Each point is reached from the start by the listed moves, each made once or not at all, plus a little noise. Is the number of moves made odd or even? Then give how often each move was made.
(in the rows, 128 means zero)

Moves:
(1): [202 120 138 128  93]
(2): [144 177 121 136 130]
(3): [128 143 204 112 123]
Start: [109 132 156 115 122]
Points:
[180 125 169 114  85] -> odd (1, 0, 0)
[181 139 247 102  79] -> even (1, 0, 1)
[127 184 152 117 123] -> odd (0, 1, 0)

Moves:
(1): [207 127 122 128  99 130 118 149 129 129 113]
(2): [128 222 139 142 129 163 128 128 112 139 133]
(3): [133 119 183 133 119 127 124 132 123 118 122]
(4): [126 118 112 190 118 107 126 119 121 141 130]
(5): [141 127 141 136 188 124 126 144 140 129 130]
(6): [127  97 124 145 125 197 142 117 131 120 131]
(7): [143 132 126 119 127 116 205 126 131 118 109]
(8): [108 123 123 130 120 130 139 195 123 126 132]
(9): [124 141 137 142 100 128 121 131 212 140 123]
Start: [136 123 104  93 104 116 120 147 113 130 137]
Points:
[143 140 115 104  79 120 110 151 198 146 134] -> odd (0, 0, 0, 0, 0, 0, 0, 0, 1)
[241 221 171 191  88 116 176 179 190 151 105] -> odd (1, 1, 1, 1, 1, 0, 1, 0, 1)
[249  76 149 178 117 153 192 168 116 114 107] -> even (1, 0, 1, 1, 1, 1, 1, 0, 0)

Moves:
(1): [156 123 114 121 147 121 125 142 126 132 153 141 115 135 137 147 116 140]
(2): [125 151 123 131 138 139  99 147 130 137 110 117 120 111 126 136 126 132]
(3): [119 131 180 133 106 132 106 105 146 140 154 120 141 112 125 143 121 117]
(4): [119 105 126 147 137 122 113 136 138 132 112 147 127 135 122 139 118 101]
(5): [138 111 124 106 174 130 111 107 135 104 134 128 131 132 106 122 134 135]
(6): [123 123 135 116 126 160 119 129 128 126 129 131 115 134 136 114 119 127]
(7): [143 148 135 132 154 143 163 120 141 133 128 137 142 149 119 125 125 128]
(8): [108 122 141 124 131 130 138 167 128 135 139 127 138 128 126 123 124 132]
(9): [132 125 132 111 114 106 124 133 163 150 127  87 136 142 144 117 120 104]
(10): [120 129 122 123 141 136 101 115 120 161 128 138 130 105 118 111 131 133]
(11): [ 94 121 113 155 117 129 114 133 144 128 166 113 100 147 118 111 146 125]
(12): [100 145 123 116 124 112 112 136 143 125 132 161  96 137 117 122 123 124]
(13): [116 142 109 124 138 131 108 121 131 104 155 133 161  88 131 113 101 113]
(14): [124 138 127 119 135 116 109 121 105 126 126 121 136 148 121 125 119 127]
(15): [109 123 146 136 150 113 126 134 116 123 127 129 129 134 174 140 148 134]
(16): [ 97 114 119 114  98 154 126 115 143 143 128 119 156 143 145 170 146 150]
(17): [143 139 129 130 114 137 124 153 138 130 136 136 131 136 131 123 161 112]
(18): [135 121 128 152 122 123 111 144 147 119 131 146 124 142 138 104 116 155]
Start: [145 155 140 117 108 106 137 101 138 147 132 102 159 123 131  97 125 131]
Points:
[128 174  93  91 152  92  26 144 209 189 195  98  92 149 104  60 159 113] -> even (1, 1, 0, 0, 1, 0, 0, 0, 1, 1, 1, 1, 0, 0, 0, 0, 1, 0)
[128 143 187 134  68 135  82  97 249 233 149 107 219 166 152 104 142 107] -> even (0, 0, 1, 1, 0, 0, 1, 0, 1, 1, 0, 0, 0, 0, 0, 1, 1, 1)
[118 132 161  64 106  82  35 100 222 180 181 106 176 186 130 156 130  88] -> odd (1, 0, 1, 1, 1, 0, 0, 0, 1, 0, 0, 1, 0, 1, 0, 1, 1, 0)
[ 65 206 141  82 187 112  52 167 201 134 205  83 159 172 140  33 134  85] -> even (0, 1, 0, 0, 1, 1, 1, 1, 1, 0, 1, 1, 1, 1, 1, 0, 1, 0)
